Each row of a before or after table is a point. The points were changed in one or more steps. Then noise was added and the rows were shuffled. The steps act on columns, c1 being the first. Name the steps. A step turns or swaps two columns, mirrors them in a line or flattens them onto one, adds a multiple of one to another, or multiplies or shifts one. Angles are multiples of 10 degrees, from the lower column toward the higher: turns from -170 to 170, lines from 10 to 170 but not 90. Use the fewest steps. Two steps may share a column if one is a turn and the other turns, adds or multiplies; they go together, in the order done. Otherwise the lowest column goes first.

Before (8 x 3)
[[ 0.45 -0.02 -0.05]
 [-0.48  0.29  0.72]
 [-0.26  0.09  0.19]
 [-0.26  0.52 -0.13]
 [ 0.01  0.18 -0.18]
 [-0.20 -0.09  0.43]
 [ 0.27  0.12 -0.30]
 [-0.20  0.49  0.17]]
After (8 x 3)
[[-0.16 -0.33  0.29]
 [ 0.21  0.34 -0.17]
 [-0.44  0.41  0.09]
 [-0.26 -0.07  0.18]
 [-0.06  0.22 -0.09]
 [-0.35  0.27  0.31]
 [-0.58 -0.24  0.66]
 [ 0.44  0.14  0.03]]
Steps: turn c1 and c2 by 20 degrees; turn c2 and c3 by 30 degrees

Before (8 x 8)
[[-0.30  0.04  0.23 -0.18  0.32 -0.51 -0.19  0.32]
 [-0.07 -0.16  0.21  0.07  0.38 -0.39 -0.85 -0.42]
 [-0.41  0.39 -0.44 -0.02  0.16  0.16 -0.01 -0.30]
 [ 0.64  0.65 -0.45 -0.37 -0.06  0.26  0.09  0.17]
 [-0.07 -0.24 -0.30  0.38 -0.06  0.35  0.15  0.25]
 [-0.11  0.60  0.04 -0.08  0.66 -0.12 -0.19  0.21]
 [-0.20 -0.03 -0.14  0.59 -0.15 -0.66 -0.12  0.05]
 [ 0.10  0.28  0.10  0.06 -0.15  0.33 -0.01  0.09]]
After (8 x 8)
[[ 0.00  0.27  0.31  0.09 -0.16 -0.10  0.00  0.07]
 [-0.01  0.66 -0.09  0.20  0.65  0.08 -0.21 -0.06]
 [-0.01 -0.02 -0.61  0.08 -0.16  0.20 -0.12  0.59]
 [ 0.01 -0.27  0.14  0.26 -0.06 -0.44  0.15  0.40]
 [-0.01  0.40 -0.10 -0.31  0.15 -0.46  0.01 -0.01]
 [ 0.01  0.61  0.01  0.16 -0.07 -0.54  0.07 -0.35]
 [-0.01  0.10 -0.22 -0.42  0.37  0.38 -0.84  0.09]
 [ 0.00  0.12 -0.34  0.34  0.30  0.50 -0.18 -0.17]]
Steps: multiply c1 by 0; add -0.3 times c7 to c2; mirror c3 and c6 in the line at 30 degrees; swap c4 and c8
